Each point is reached from the start by the listed moves, each made once or not at all, plus a little noise. Say if it took an odd or an even number of moves. Then give how often each move was made.

Moves:
(1): [.63, -.16, -.68, .09, .12]
(2): [.00, .69, .25, .02, -.03]
Start: [-.36, .09, -.26, .13, -.41]
Points:
[.26, -.08, -.94, .23, -.30] => odd (1, 0)
[-.37, .09, -.27, .14, -.39] => even (0, 0)
[-.37, .79, -.02, .17, -.45] => odd (0, 1)

Moves:
(1): [.51, -.25, .05, .09, .05, .07, .10, .15]
(2): [.29, .57, .02, -.03, .06, -.02, .04, .02]
(3): [.05, -.13, .70, .19, .23, .01, .11, -.28]
(4): [.04, .10, -.14, .58, -.22, -.01, .20, -.07]
(5): [-.06, -.01, -.35, .07, .74, -.10, -.14, -.02]
(6): [-.18, .07, -.12, -.03, .16, .67, .07, -.38]
Start: [-.10, .01, .19, .15, -.36, -.03, -.18, .34]
Points:
[.01, .50, .44, .38, .86, .53, -.10, -.31] => even (0, 1, 1, 0, 1, 1)
[.19, .59, .25, .12, -.31, -.08, -.11, .34] => odd (0, 1, 0, 0, 0, 0)
[-.14, .03, .62, .94, -.21, .66, .16, -.42] => odd (0, 0, 1, 1, 0, 1)

Moves:
(1): [.33, .10, -.07, .09, .12, .48, .08, .01, -.08, -.07, .06, -.01]
(2): [-.06, .45, -.43, .05, -.01, .07, -.09, -.16, .00, -.04, .09, .16]
(3): [-.20, .07, .34, .05, -.06, .06, -.11, -.24, -.02, -.05, .02, .05]
(4): [-.19, -.05, .03, .16, -.06, -.05, .24, -.06, .11, .23, .07, .04]
(5): [-.03, .09, .06, -.04, .25, .04, -.02, .10, -.15, .07, .04, -.07]
(6): [-.06, -.03, -.10, -.08, .17, .13, -.09, .10, .30, -.03, -.02, .11]
(7): [-.18, .19, .05, .06, -.29, -.07, .32, .34, .11, .02, .01, -.04]
(8): [.04, .09, .29, .29, .04, -.36, -.22, .22, .02, .18, .09, .02]
(9): [.22, .18, .07, .00, .15, -.15, .18, -.16, .13, -.12, -.01, -.02]
Start: [.02, -.23, -.19, -.10, .25, .14, -.14, .21, .19, -.08, -.20, -.10]
Points:
[-.03, .32, .48, .36, .33, .29, -.10, .64, .05, .08, .01, -.15] => odd (1, 0, 1, 0, 1, 0, 1, 1, 0)
[.48, .11, -.21, -.13, .94, .65, .02, .28, .40, -.22, -.12, -.10] => even (1, 0, 0, 0, 1, 1, 0, 0, 1)
[.36, .78, -.27, .38, .29, .10, .12, .45, .37, -.09, .04, .02] => odd (1, 1, 0, 0, 0, 0, 1, 1, 1)
[.00, .10, .28, -.09, .62, .09, -.08, -.08, .16, -.18, -.15, -.15] => odd (0, 0, 1, 0, 1, 0, 0, 0, 1)
